Every row gives one point. The window is the flat piece filled in between its corners: a triangle in 3 columns, a solid with four corners in 4, and so on. A path goes straight from each point to the next, and from the last back to the first. List the points from which the path goes on through the window.

Window (4 x 4):
array([[ 0.84,  0.51, -0.14, -0.44],
       [-0.26, -0.73,  0.18,  0.27],
       [-0.10, -0.13, -0.03,  0.43],
       [-0.22,  0.53, -0.43, -0.45]])
Path:
(1): [ 1.02,  0.34, -0.62, -0.13]
(2): [ 0.10, -0.04, -0.62,  0.08]
(3): [-0.29,  0.01,  0.04, -0.12]
(4): [-0.67,  0.13, -0.01,  0.14]
(5): [-0.08,  0.05, -0.42, -0.26]
(6): [-0.39, -0.01, -0.58,  0.14]
(7): [-0.40,  0.51,  0.25, -0.44]
(8): [-0.20, -0.15,  0.74,  0.35]
(9): [-0.10, -0.30, -0.19,  0.30]
(10): [ 0.06, -0.33, -0.29, -0.15]
(11): [ 0.32, -0.11,  0.78,  0.92]
(12): [0.29, 0.27, 0.71, 0.74]
(13): [ 0.27, -0.35, -0.57, -0.34]
(14): [ 0.36,  0.05, -0.53, -0.62]
(15): [ 0.49,  1.05,  0.02, -0.14]
(16): [ 0.41,  0.52,  0.20, -0.58]
Through the window after points: 2, 8, 16

Window (6 x 6):
array([[-0.49, -0.30, -0.04,  0.43, -0.60,  0.50],
       [ 0.14,  0.79,  0.32,  0.13,  0.89,  0.15],
       [ 0.61, -0.23,  0.39,  0.12,  0.69,  0.20],
       [ 0.81,  0.59,  0.58,  0.21,  0.21, -0.16],
       [-0.54,  0.03,  0.31,  0.08, -0.47, -0.54],
       [ 0.45,  0.17, -0.63,  0.24,  0.28,  0.60]])
Path:
(1): [ 0.50, -0.15,  0.19,  0.73,  0.68,  0.11]
(2): [ 0.44,  0.05,  0.06, -0.13,  0.38,  0.35]
(3): [ 0.01, -0.04, -0.01, -0.44,  0.12,  0.28]
(4): [-0.01,  0.51,  0.81,  1.05, -0.08, -0.36]
(5): [ 0.22,  0.06,  0.17,  0.81,  0.73, -0.39]
(6): [ 0.36,  0.77,  0.05, -0.23, -0.07,  0.55]
(7): [-0.09,  0.30,  0.45,  0.04, -0.18,  0.11]
(8): [ 0.44,  0.27, -0.08,  0.55,  0.57, -0.21]
(9): [ 0.42,  0.47,  0.02,  0.91,  0.10, -0.11]
(10): [-0.06, -0.05,  0.08, -0.65,  0.20,  0.04]
(11): [-0.50,  0.01, -0.30, -0.33, -0.18,  0.83]
(12): [ 0.30,  0.29,  0.43,  0.60,  0.56, -0.41]
Through the window after points: 1, 7

Window (6 x 6):
array([[ 0.63,  0.37, -0.45,  0.43, -0.16,  0.78],
       [ 0.00, -0.91,  0.70, -0.29,  0.18, -0.55],
       [ 0.24,  0.14, -0.43, -0.05,  0.44,  0.21],
       [-0.19,  0.56,  0.22,  0.70,  0.37, -0.87],
       [ 0.17,  0.08,  0.64, -0.38,  0.14, -0.68],
       [ 0.06,  0.33, -0.76,  0.08, -0.41,  0.66]])
Path:
(1): [-0.20,  0.50,  0.45,  0.22,  0.59, -0.32]
(2): [-0.02,  0.52, -0.16,  0.18, -0.02,  0.24]
(3): [ 0.86, -0.02, -0.80,  0.06, -0.07,  0.17]
(4): [ 0.23,  0.06, -0.03, -0.23, -0.18, -0.78]
(5): [0.36, 0.22, 0.30, 0.19, 0.22, 0.46]
(6): [-0.13,  0.26,  0.17, -0.03,  0.20, -0.11]
(7): [ 0.70, -0.96, -0.83, -0.36, -0.14, -0.04]
(8): [ 0.25,  0.51, -0.32,  0.46, -0.07, -0.98]
(9): [-0.01,  0.06,  0.60, -0.15,  0.27, -0.39]
(10): [-0.14,  0.03,  0.30,  0.27,  0.37, -0.16]
(11): [ 0.24,  0.12,  0.30,  0.04, -0.20, -0.83]
(12): [ 0.71,  0.79, -0.59,  0.49, -0.29, -0.65]
(13): [-0.21,  0.17,  0.40,  0.04,  0.40,  0.19]
(14): [-0.25,  0.25,  0.47, -0.06,  0.73, -0.23]
(15): [ 0.30,  0.07, -0.34,  0.78, -0.63, -0.68]
(16): [ 0.57, -0.03, -0.29,  0.05, -0.29, -0.20]
Through the window after points: 4, 8, 14, 16
